Rows are points. To make a cloud, some directions were put in groups of two or more. Within a group, all points are equally far from the middle, so they leave a hole (a ring in 2 directions, a hollow ball in 3). The other directions are filled evenly. Then the cloud was stretched, turned, moved and blurred a little. Count the holes, and give their numbers of directions, smallest first.
(in the rows, 128 means zero)

Cloud (14 x 2):
[[ 77  91]
 [ 98 181]
 [ 77  90]
 [114 185]
 [ 84  82]
 [117  70]
 [162 113]
 [142  81]
 [161 112]
 [156  99]
 [ 80 166]
 [ 69 146]
 [161 112]
 [ 71 151]]
Holes: 1 (2)

Cloud (22 x 3):
[[ 77 142 147]
 [163  83 128]
 [142 203  79]
 [ 51 188 140]
 [109 121  95]
 [ 97 142 153]
 [133 158 203]
 [144 160 204]
 [ 87 162 180]
 [144 129 152]
 [ 87 113 148]
 [110 135  83]
 [135  84 159]
 [ 71 139 117]
 [123 141  93]
 [ 62 151 155]
 [143  89 127]
 [144 190  55]
 [163 111 184]
 [147 150 142]
 [142 191  55]
 [170 146 197]]
Holes: 0

Cloud (30 x 4):
[[149 151  65 116]
 [102 177  87 170]
 [ 80 160  58 157]
 [152 143  73 163]
 [ 87 177 163 113]
 [141 160  60 101]
 [137 114  95  88]
 [117 184 107 157]
 [136  75  55 164]
 [ 99 168 129  59]
 [ 93 187 120 156]
 [ 74 144 113 160]
 [ 75 155 135  71]
 [151 135  68 172]
 [ 93 119  62 155]
 [126 160  31 114]
 [148 140  99  95]
 [164  91  56 168]
 [113  85 102 104]
 [138 153 105 173]
 [145 129  46 156]
 [121 138  37 155]
 [ 98 101 173 148]
 [ 90 173 135  58]
 [ 64 156  76 142]
 [138 164  53 105]
 [ 94 190 149 127]
 [148 142 115  98]
 [130  71 115 107]
 [ 96 109 173 130]]
Holes: 1 (3)

Cloud:
[[151  78  84 154 113  80]
 [ 92 116 152 143 124 186]
 [155 126 114 106 136  67]
 [111 150 138 173 152 171]
 [132 135 108  66 144  83]
 [139 157 216 158 184 151]
 [ 96 153 102  85  91 122]
 [145  69 105  83 124 165]
 [182 117  68 132 119  91]
 [133  78 211 112 168 148]
 [146  91  65 162  97 114]
 [160 158 243  97 153 158]
 [200 123 126 189 137 161]
 [ 91 141 152 165 163 109]
 [194 156 206 155 171 148]
 [197 156 150  66 107 143]
 [212  88 145  89 147 151]
 [132  85  61 159 115 113]
 [164 136 223 155  98 145]
 [113  84 102  98  85 153]
 [173 131  99 135 146  73]
 [168 105 180 140 109  90]
 [171 170 113  82  97 178]
 [166 161 162  96 183  97]
 [148  60 131 134 125 181]
 [121 183 230  91 141 145]
 [ 94 118 119  88 123 180]
 [174 112 174 168 126  87]
 [167  85  83 126 171 148]
 [206 123 184 163 177 153]
 [118 106 167 183 120  95]
 [131 162  99 141 111  91]
 [178 182 185 112  98 186]
 [158  79 174 183 183 140]
 [175 174 145  89  92 121]
 [165  81  63 141 106  97]
 [ 79 158 107 100 144 137]
 [134 105 198 109  76 163]
 [167 122  87  61 118 165]
 [172 176 133 117 187 150]
 [219 105 150 128 176 128]
 [121 197 202 104 138 189]
 [127 212 162 129 123 140]
 [157 133 237 103 110 150]
 [ 99 140  80 129 110 152]
 [155  63 126 177 138 168]
 [194 125 203 150  97 174]
 [148 193  96 118 121 125]
 [126  81 142 161 186 146]
 [131 121 163  44 118 183]
 [156 162 139 101 115 209]
 [152 173 187 114 190 175]
 [116  81 141 159  77 143]
 [124 115  81  80  86 154]
 [167 200 176 145 156 139]
 [100 150  77 105 142 110]]
Holes: 1 (6)

Cloud:
[[144 166 127  79  89 140  70 117 111]
 [ 65 104  95 158 107 117 132 105 198]
 [ 73 108 159 143  91 171  86 105 149]
 [111 129 147  64  87 124  86  87 125]
 [185  73 125 119  34  67 167 103 134]
 [ 91 155  79 130 105 173 145 150 157]
 [100 125 109 163 170 121 134 146 143]
 [ 99  88 119 143  74  32 122 121 165]
 [109 161 108 150 203 136 104 129 149]
 [164 137  74 138  67 135 112  41 125]
 [ 94  70 132  37 103 109 167 102 144]
 [155 110 159 122 130 149 192 146 183]
 [ 25  65 134 104  42 125  92 104 157]
 [ 80 137  65 164 119 162  75 164 139]
 [166 149 108 109  78 154 119 214  83]
 [157 175  86 120 143  93 129 155  93]
 [168  84 130 143  83 131 125 189 119]
 [ 58 100 161 130  95 130 110 190 126]
 [ 91 169 178 157 139 161 153 172 122]
 [150  97 136  86  90  97 174 211 145]
 [102  96 110 127  74 158 187 201 169]
 [ 72 121 193 119 143 123 173 177 124]
 [ 80 119 104 114  67 183  80 129 145]
 [104  85 168 115  55  98  69 144 138]
 [179 205 109 182 169 122  72 159  95]
 [164 166 144  57 127 130 156 127 109]
 [ 52 128 138 142 207 127  86 159 153]
 [104 184 117  91 150 130  93  98 147]
 [ 94 137 160 112  71 126  68 111 131]
 [155 152 105 128 148  78 146 132 101]
 [125 143 149 140  63 128 103 158 144]
 [183 151  89  96 117  70 182  87  86]
 [188 133 102  86  67 165  80 107 101]
 [157 126 102 150 117  75 186 119 174]
 [107  77 110 148  93 106 130  82 130]
 [ 99 195 122 166 196 134 102 128  40]
 [187 164  79  79 122  74 136  81 124]
 [119 186 139 147 119 185  81  55  75]
 [175 153 146 142 161 105 102 102 128]
 [136 210  88 103 172 156 114 140 121]
 [192 138 118 120 135  69  98 103 117]
 [100 129 155  92 133 101  62 159 164]
 [ 72 130 110 143 105  92  48 107 184]
 [159 172  79 114  16  84 128 168 149]
 [141 143 123 102 178 133  87  63  37]
 [ 41 112 156 137 101 136 106 213  77]
 [163 153  86 115  72 145  84 234 105]
 [179 115 114 115 104 157 161 155  39]
 [112  86 175 105  95 107 100 139 184]
 [148 175 101  79 146 144 141 194  79]
 [147 164  80 153  98 124 104  74 102]
 [ 99 178 108 120  91 114 102 107 177]
 [ 75 141 165 174 193 142  77  61 143]
 [116 126 164 154 123 120 124  32 186]
 [ 96 110 125 142 112 187  80 219 142]
 [ 79  90 105 130  57  58 111 157 140]
 [199 115  57 109  34  77 119  76  99]
 [199 162 111 137 115 120  36 113  88]
 [ 53  87 181 131 114 155  88 140 118]
 [101 169  91 171 106 112  85  66 206]
 [110 142  90 106 124 109 120 121 131]
 [ 80  97 159  93  58 117 130 125  90]
 [145  87 100  76  90  76 110  20  93]
 [ 34 149 144 131 194 162 101 157 136]
 [ 66  76 123 149 103 105 128  85  80]
 [141 108 118 110  84 156  96  50  93]
 [125 188 139 151 161 126 121  49  87]
 [103 226 123 102 199 161  92 102 141]
 [104 143 124 126 170 131 113  33 102]
 [ 98 153 175 145 144 164  91 131  68]
 [ 21  92  97 137 129 153  69 108 111]
 [153 111 134 135  51 117 172  64 153]
 [102 171  89 151  83  88  76 120 145]
 [ 43 136 119 122 114 164 108 150 107]
 [ 93  87 138 151  99  72 154  83 118]
 [128 125 177 111 103 105  91  73 101]
 [ 51 139 147 142 169 116  96 160 179]
 [ 50 133  85 135 136 170  71 106 153]
 [196 172  84 150  69 119 160  86 100]
 [ 83 129  82 210 119 147  99 163 128]
 [130 158 136 146  54 152 121  88 110]
 [112 147  89 115  49  83 172 114 165]
 [ 89 138 105 103 136 128  45 142 133]
 [ 61 171 145 171 179 144 105 212 177]
 [ 77  59  99 126  87 105 126  59 116]
 [ 56  96  95 133 169 164 156  84 122]
 [ 42  98  92 144 140 154  79  91 149]
 [ 94  89  68 132  51  94 124 127 133]
 [114  88 133 127 110  60 169  46 179]
 [ 97  73 113  62  38 119 149 119 121]
 [ 88 106  72 130 143 152  99 151  98]
 [183 179 168 105 153 122 131 100  89]
 [174 157  98  63  98 150 104 145 132]
 [140 185 118  95 138 147 126 171 122]
 [123 176 141 114 119 140 140 166 131]
 [170 169 105 159  88 159  62  68 144]
 [ 84 189 135 140 183 110  98  36 117]
 [  8 126 109 191  89 147 105 168 166]
 [109 182 125  95 100  67 146 108 116]
 [129 213 158 173 114 161  71  93 119]]
Holes: 1 (2)

Cloud, 90 rows:
[[ 90 246 110 170 109 132 141  94 136]
 [142 135  92 200 137 142 186  77 120]
 [ 93 134 132  51 154 126  78  63 137]
 [137 206  98 101 146 176 153  61 156]
 [166  85  77 174  91 113 161 157 147]
 [ 86 113 106 146 110 109  65 116 138]
 [155  97 141 123 199 148 111 126 164]
 [ 74 129 157 149 182 126 135  55 145]
 [124  83 142 104  17 103 168  85 148]
 [173  89 177 150 137 100 145 167  70]
 [140 166 134 133  68 169  79 152 156]
 [171 183 197 112 106  84 140  94 153]
 [145  18 166  72  78 144 144 138 140]
 [145 136 126 102 108 178 178 186 133]
 [101 126  86 186 102 104 149 119  67]
 [189  76 171  67  90 190 157 118 145]
 [177 134 152 132 103 156 103 106  53]
 [144 157 196  59 105 137 124  57 167]
 [123  99 206 116  61  79 111 180 132]
 [157  83 104 159 147  92 158 112 127]
 [145 106  75 173 132 118 165 152  98]
 [ 54 138 159  68 105  92 121  86 112]
 [ 66 126 141 152 152  91 165 111 118]
 [132  82  89 106  39 127 124 134 118]
 [146 156 193 181  99 103 168  70 179]
 [112 143  95 125 198 200 107  77 147]
 [126 192  98 196 132 138 162 103 173]
 [181 201 128 215 139 144 158 112 135]
 [142 144 177 102 127 163 112 140  46]
 [156 149 170 150 168 164 139 200 107]
 [112 144 105 109 207 179 116 118 151]
 [141 111 140  58 175 132 125 205 108]
 [125 173 154  97 175 191  86 149  73]
 [117 164 156 185  59 176 144 164 123]
 [113  96  89 201 117 134 160 161  97]
 [122 201 145  94 112  90  82 161 108]
 [151  61 137 158  87 140  96 187  72]
 [ 95  76 173  80 115 188 129 121 141]
 [139  97 123 120 153 165 109  97  45]
 [118 201 188 187 110 168 142 126 109]
 [148 173  74 187  97 137 169 114  94]
 [135  60 159 112  96 144 120  48 174]
 [ 87  79 135  43  60  83 123 148 123]
 [137 164 114 138 168 210  92 189 111]
 [118  86  85 110 114 123 114 116  72]
 [126 109 114  65  33  93 156 180 136]
 [146 123 149  84 108 170  70 209 137]
 [152 185 188 165  84 114 139 146 170]
 [138 110 101 153  37 107 192 144 149]
 [137  83 134 129 108 102 113  74  81]
 [139 155 151 173  79 182 107 201 126]
 [175 123 176  99  19  98 143  98 157]
 [ 74 105 138  61 138  96 149 132 161]
 [ 88  91 134 107 127  94 142  80  69]
 [184 163 131  77 176 168 131 113 153]
 [ 78 150 117 169  83  54  89 153 119]
 [144 124 139 190 117  59 163  87 161]
 [179 100 100 183  40 139 155 189 133]
 [181  81 152 118 157 154 122 171  66]
 [159 144 113 109  55 154 169  92 179]
 [194 155  92 181 109 166 170 154 124]
 [111 149 108 179  83 131  76 204  75]
 [141 177 131 189 147 121 173  59  55]
 [168 136 153 157  95 200 108 138 181]
 [180 137 150  93 143 136 108  89  70]
 [116 159 133  78 113 172 150 170 144]
 [102 175 166 169 153 105 175 120 152]
 [114  69 118  37 104 138 142 113 115]
 [195 205 140 167 118 169 161 106  77]
 [119  76 116 112 157 125 106 101 180]
 [128  32 140  92  35 124 121 144 126]
 [110 188 135 124 144  38 115 118 130]
 [174 117 162  95 118 143 110 140  51]
 [131 158 129  76 131 192 107 186 102]
 [128 159 161 186 105  80 113  63 124]
 [131 128 124 117 203 171 115 189 121]
 [182 192 152 202 172 162 142  76  98]
 [183 118 154  80 132  90 118 116  79]
 [147 156 172  86 126 122 193 100  91]
 [175 220 158 151 156 212 138  91 139]
 [106  69 124 164 132 122 183 140 124]
 [137  96 117 195 101 154 105 189  64]
 [106 190 131  50 137 111 100  78 138]
 [128 191  89 191 152 176  84  74  95]
 [ 98 113  96 115 108 177  81 158 162]
 [184 136 163  89 104  82 130 129  73]
 [146 121  98  66 148 181 144 138  87]
 [123 152  94 156 163 123 172  82  64]
 [102 146 148  79  58 131 180 116 124]
 [197 175 156 136 107  84 168 132  93]]
Holes: 2 (2, 6)

Cloud (90 x 9):
[[106 167 132 106 116  96 160  91 115]
 [154  82 103 165  73  77 155  83  97]
 [ 63 153 125 103 122 112  61 151 224]
 [ 81 168  54  99  60 123 135  97 127]
 [125 148 121 105  52  68 117 129 144]
 [ 84  99 127 136  92 204  92 132 157]
 [ 72 142  50  96 150 121 140  91 136]
 [116 150 101  98 106  97 153 153 127]
 [158  83 121 147 177 148 173 108  82]
 [126  91  83 114 115 119 154 123  86]
 [148 178 133 209 131 164  86 151 182]
 [110 120 119 200  93 164  54  41 102]
 [ 79  99 118 168  35 143  71 100 190]
 [186 176 169 150 159 110 161 201 130]
 [188 150 106 165 154 129 122 123 170]
 [103 122  94  48  88  78 176  94 122]
 [188 155 108 172 101  50 112 122 129]
 [177  65 111 120 142 120 157  85 174]
 [103 137 147  69 165 158 139 115 121]
 [136 142  82 191 102 139 147 144 204]
 [129 164  82  85 100  35 161  86 167]
 [184 112  52 191 105 101 150 129 137]
 [154 172  68  76 171 128  87 109 111]
 [137 125 101 162  82 103 149 136 166]
 [119 161 162 162  93 111  31  91 116]
 [ 67 135  74 121  81 126 135 106  84]
 [119 132 134 113 100 142  82 204 101]
 [111  90  95 181  86 169  56  75 160]
 [ 94 159 116 106  96  79  97 127  90]
 [155 117 109 144 145 108 154 173 212]
 [116 120 133  80 129 130 170 182 202]
 [207 183  79 145 190 123  83  87 135]
 [ 69  87 150 102 108 137 129 140 120]
 [184 133  41  81 140 106 207  80 103]
 [144 109 151 147 215 162 123 151  87]
 [183 126 107 147 187  96 166  98  98]
 [160 152 210 181 118  73 222 203 222]
 [ 69 104  95  99 138 101 128 159 125]
 [132  99 138 190  78 148  59  65 113]
 [ 54  93 110  72 127 151 123  57 114]
 [161 117  67  74 146  97 133 114 101]
 [ 79 168  99  67 108  77 162 125 167]
 [177 191 151 205 105  89 125  81  96]
 [162 219 129 214  87 178 100 128 170]
 [152 157 110 149 113 127 184  93 149]
 [121 157  94 114 175 210 156  75 125]
 [ 95 130 184 175 105 169  54 166 142]
 [173 100  82 166 191 142 126  78 117]
 [ 85 132 123 143  98  75 150 223 166]
 [104 159  45  92 120 161  63 101 145]
 [105 114  96  90 170 169 170 151 123]
 [149 140 110 192 148 119  53  84  93]
 [160 111 128 116 109  90 175 126 159]
 [ 88 119 161 149 133 118  86  81 104]
 [130  88 174 146 178 194  99 143 125]
 [179 145  90 113 171  82 206 177 143]
 [ 96 240 140 123  78  98  63 109 148]
 [197 120 110 171 134 138 149  68  65]
 [108 109 111  96 153 195  85 139 123]
 [113  68  92 152 146 176 132 146 189]
 [159 116 176 181 129 148  51 125  77]
 [145 226 102 125 147  70 154 125  77]
 [112 117 109 232  98 138 119  91  87]
 [160 144 167 135 136 147 155 125 205]
 [144 112 164 170 148 157 159 183 149]
 [153 159 131 109 101 132 159 153 130]
 [116 135 150  70 134 145  94  78  78]
 [188 142 161 161 157  58 186 193 200]
 [ 64 132  91  65  95 156 124  57 168]
 [108  97  74  74 140 148 165 140  97]
 [104 176 174 171  64 127  96 174 186]
 [ 68 164  94 155  92 202 109 131 145]
 [158 114 173 149 103 121 215 179 213]
 [ 96 134 121 141  91 178  89 114 138]
 [119 160  96  64  80 120 136  75 105]
 [153 105 121 105 126 144 163  59 145]
 [183 141 139 148  84 131  65 150 163]
 [128 116 101 181  95  94 154 171 200]
 [125  91 141  94 165 100 139 127  90]
 [184  85  76 127 210  98 175 171 111]
 [198 128 116 126 151  89 117  74  83]
 [149 209 129 135 134  45 180 157 115]
 [184 191 114 180 139 147 104 142 127]
 [ 98  53  94  96  94  94 176 149 202]
 [136 122 118 180 158 156 110 201 121]
 [152 116 183 135 147 109 175 199 130]
 [140 213 155 170 174 145 111 164 169]
 [106 116 104 135  77 127  87 165 121]
 [ 85 139 117 118  97 166 114 167 138]
 [102 151 131 128  64 173 128 121 166]]
Holes: 0

Cloud:
[[193  82  76 135 172 100  76 117 150]
 [100 126 151 143  97 199  88  98 156]
 [136 119 117 136  90 107 127 105  89]
 [105 227 130 137  96 110 129 158 162]
 [ 77 159 119 183 121 121 113 146  71]
 [141 156 105 173 165 179 112 220 173]
 [ 92  74 118 125 151 143 100 132 180]
 [ 92  88 132 113 143 206 136 148 153]
 [141 109 150 179 143 157 153 168  93]
 [148  96  94 166 136 158 102 147 196]
 [ 62 118  63 160 126 164 135 164 114]
 [ 84  82 108 130 128 216 115 114 144]
 [124 177 134 130 145  69 159 155 154]
 [126 200 176 157 147 112  91 126 167]
 [162 204  76 201 119 148 113 101 125]
 [ 88 137  79 164  58 153 135 132  73]
 [104 128 122 141  89 226 152 102 103]
 [126  54  74 111 120 193 140 139 107]
 [121 159  76 139  68 162 125  71 145]
 [127 171 127 134 150  31 147 128 125]
 [ 68 144 135 134 104 141 138 195 141]
 [120 134  80 175 117 162  44  99 137]
 [129 158  80 180 161 104 134 184  64]
 [193 134 154 147 118 167 114 163 150]
 [130 227  95 194 146 143 102 136 161]
 [159  99 147 127 137 129 169 205 113]
 [149 181 139 123  98  74 142 147 128]
 [184  41 110 126 116 117 113  88  99]
 [146 153  95 173 145  57 102 161 109]
 [131 124 113  71 114 118 132 100 110]
 [214  93 108 158 136  83 128 143 106]
 [187 137 101 157 159 116 129 169 113]
 [128  52 147 107 180 162  93 118 178]
 [209 167 173 121 142  70 120 163 160]
 [155 182 164 138  82 138 113  73  69]
 [136 141 158 201 158 138 120 156 116]
 [141 122 139 112 152  93 154 173 130]
 [177 110 154 103 172 110 107 128 181]
 [ 97  81 158  63 146 137 130 103 118]
 [222 142 141 155 162 117  93 172 165]
 [ 91 115 126 216 153 110 163 168  53]
 [102 118 140 157 113 221 151 152 170]
 [ 83 113 122 111 135 183  86 110 177]
 [136  60 180  53 119  87 155 108 106]
 [163 130 135 143 113 152 142 133 146]
 [129  64 163 145 187 138  82 145 121]
 [216 139 130 115  97  85 175 113 192]
 [ 99  70  85 148 123 136 131 171  98]
 [198  74 139  72 126 114 132 116 160]
 [141 127 162 145 158 102 144  94 148]
 [141 155 120 160 163 144  99 200 225]
 [126  82 132  94 153 103 187 182 179]
 [137 131  73 165 141 101  46 113  76]
 [112 120 137 105 181 110 101 158  92]
 [107 160  83 182 154 127 148 217  94]
 [189 143  97 152 165  65  66 136 139]
 [113 138 110 168 123 174  88 122 150]
 [149 124 117 171 103  97  78  91 112]
 [126  99 140 126 124 148 188 201 156]
 [107 166 127 181 146  70  73 119  99]
 [105 110 134 100 123 137 133 138  73]
 [ 83 123 160 150 117 208 128 133 168]
 [171  99 139  95 137 148  78  71 190]
 [153 134  81 212  94 208 134 161 101]
 [121  77 117 159 169  81  59 124 114]
 [150 209 159  87  98 177 104 129 183]
 [145 157 106 132 175 128 106 135 111]
 [117 194 142 151 128  82  76 112 138]
 [ 87 147 147 165 105 215 131 138 183]
 [161 123 143 117 155 110  78 103 101]
 [200  99  84 133  92 148 132 101 119]
 [ 91 141 146 110 113 114 137 102  75]
 [138 120 124 146 149 160 128 130 172]
 [104 150 141 129 179 136   7 109 124]
 [114 169 122 128 136  62 109 128 133]
 [154 159 125 133  94 139 137 131  93]
 [117 148 109 152 112  96  92 156 160]
 [197 138 126 171 155  98  92 153 112]
 [194 102 100 199 113 102 151 150 120]
 [141 114 166 114 104  71 226 164 117]
 [110 208 102 231 106 129 103 167 105]
 [212 131 111 175  76 106 147 106 135]
 [143 109 165 153 104 148 187 172 127]
 [157 137 104 187 111 119 118 125 158]
 [143  93 122 170 184 158 100 197 194]
 [ 73  67 116  96 101 155 146 157  92]
 [134 158 126 117  88 183 127 138 100]
 [183  91 151 157 179 151  38  96 186]
 [139  66 146 137 170 184  88 104 131]
 [120 151  82 195 147 169  41 118 156]
 [ 98 102  95 167 132 114 162 157  88]
 [173  80 117  70 111 138 159 128 156]
 [129 113 149  87 145 122 113  68 138]
 [150 113 100 184 156 116 113 168  59]
 [135 247 149 157  65 153 136  71 154]
 [ 89 148 160 116 112 114 154 147  88]
 [160 109  99 143  98 116 149 104  47]
 [ 81 159 150 152 170 144 159 200 168]
 [124  96  98 100 120 173 134 131  97]
 [125  74 103 145 156 107 107  94 153]
 [182 149  89 151 114 175 140 206 188]
 [166 130  71 151 106 110 122  60  55]
 [161 172  76 214 130 127  87 189 129]]
Holes: 0

Cloud (104 x 9):
[[116 191 145 110 125 194 109 151 113]
 [ 89 141 174  99 133 117 208 119  77]
 [ 66 172 111 100 175 151 125 103 111]
 [ 92 168 153  51 125 124 192  90  93]
 [108 163 117 150 101 122 205 233 127]
 [ 98 213  80 111 104 112  87 129  72]
 [ 89 129 103  95 194 166 166  82 168]
 [132  90  64  84 103 144  63 120 149]
 [ 81 172  94 122 205  79 158 190 138]
 [ 87  58 138  71 157 137 174 165 182]
 [ 85  69 115 157  95 171 176 172 128]
 [113 135 171  82 206 182 156 130 102]
 [ 57 155 130  75 113  84 133 174 111]
 [113 138 155 172 152 109  86 177 162]
 [105  79 110  79 111 104 224  81 172]
 [104 135 124 112 110 145 162  94 145]
 [171 143 135 113 162  90 187 167 181]
 [134 155 149  74 103 189  89 187 141]
 [122 192  72 119 114 113  73  57 119]
 [144 131 193  75 101 161 196 178 172]
 [ 92 192  74 193 105 136 148  96  87]
 [116  80  95  87 151 123 192 112 215]
 [ 90 204 121 109 177 150 116 159 109]
 [143  92 134  65 124  91 143 125 155]
 [ 62 119 126  98 189 133 146 107 151]
 [119 144  81 144 106 154 202 176 130]
 [135 118 135 173 172 171 143 118 242]
 [110 114 144 129 161 158 114 190  94]
 [ 68 210  10 151 128 166  61  56  74]
 [ 89 145 111 109 125 147 136 162 122]
 [108 179 200 122 188 163 159 128 121]
 [ 83  81 142  66 167 136 116 115 163]
 [155 124  90 137 139 139 140 208 117]
 [ 88 157 152 132 190 141 190 108 178]
 [ 91 135 127 143 135 136 129 172 158]
 [107 196 111 123 140 195 114 176 211]
 [148  49  97 135 131 117 153  95  96]
 [132 105 110 102 171 144 174 117 108]
 [ 81 194 113 159 146 133  80  81 169]
 [ 94 138 167 171 193 178 101  71 166]
 [107 115 132 181 140  96 148 120 122]
 [102 154 108  51  56 135 181 149  64]
 [ 64 169 180 106 153  91 148 188  90]
 [ 94 111 180 120 193 217 134 114 114]
 [122 129 144  63  78 169 127 154 143]
 [110 223 129 205 102 159 142 126 174]
 [138  60 162 153 157 119 158 108 136]
 [122 187 132 102  61  87 196 127 103]
 [113 125 134 125  57 112 180 116 148]
 [131 161  46 194 104 147  40 123 156]
 [121 135 225 130 187 145 110 173 132]
 [107 168 116 113 199 123 127 108 114]
 [165  97 147 147  75 153 151  79 140]
 [ 64 175  78  65 120 144 115  53  33]
 [ 98 168  74  86 142 110 206  90 130]
 [179 139 107 151  90 117 156 120 156]
 [149  94  54 149 159 128  43 110 119]
 [134 107  53 174 149 144  76 149 144]
 [ 91  92 133  79 136 142 145 141 141]
 [103 139  97 153 159  99 199 132 154]
 [ 91 111 148 130 115 131 197 128 125]
 [128  89  91  66  70 102 149 157  70]
 [107 105 108 162 154 186 172 151 193]
 [112 180 138  53  63  95 119 158  73]
 [106 157 115 182 138 194 204 131 172]
 [ 97 229 120 142 117 129  84 146 176]
 [159  91  72 108 103  80 112 125 120]
 [ 98 201 145 137  63 142 185  89  53]
 [174  56 160 121 111 117 161 138 179]
 [114 109  67 149 160  80 112  81 121]
 [117 145 108 105  90  88  95 177 137]
 [106 109 128 107 133 147  74  87  79]
 [150 122 123 168 155 157 160  94 111]
 [105 152  43  54  97  64 132 114 108]
 [101  90 166  99 164 179 129 106 168]
 [131 205 109 148  87 165 176 130 108]
 [168 163  98 152 120  91 193  67 217]
 [136 126  82  93 108  81 106  63 148]
 [135  46 204 143 152 140 176 141 138]
 [ 89 117 133  80 149  77 226 154 164]
 [138 145 146 111 170 135 161  98  53]
 [115 152  99 156  41 111 110  58  59]
 [104 207 159 118 107 174  99 174 171]
 [ 96 134  63 161 151 118  89 113 145]
 [ 79 184  62 141  88 145 114  75  76]
 [136 128 139  70 139  89 113 150  47]
 [131 114 111 114  56  71 142 104 154]
 [153  76 140 105 100 126 144 179  61]
 [157  94  45 126 213 130  94 102 155]
 [ 69 163 154 180 105 119 139 115 117]
 [124 188 156  81 121 121 108 135 110]
 [172 120  94 159 156 115  89 167  92]
 [150 156 213 147 138 119 187 149 155]
 [ 64 142 130  72 149 155 161 165 140]
 [ 66 149  84  84 128 105 135 143 149]
 [182 120 184 105 107 136 168 125 174]
 [138 149 202  94 115 146 178 123 147]
 [154 113 104 121 143  86 136 157 109]
 [124  86 134  32 172 129 195 160 160]
 [111  69 107  94 152 134 139 146  87]
 [ 97  78 109  92 208 143 163 152 226]
 [112 100  55 140 161 137  86 113  98]
 [110 151  26  75 112  66  96 144 108]
 [ 99 190 133 194  85 175 113 108 164]]
Holes: 0
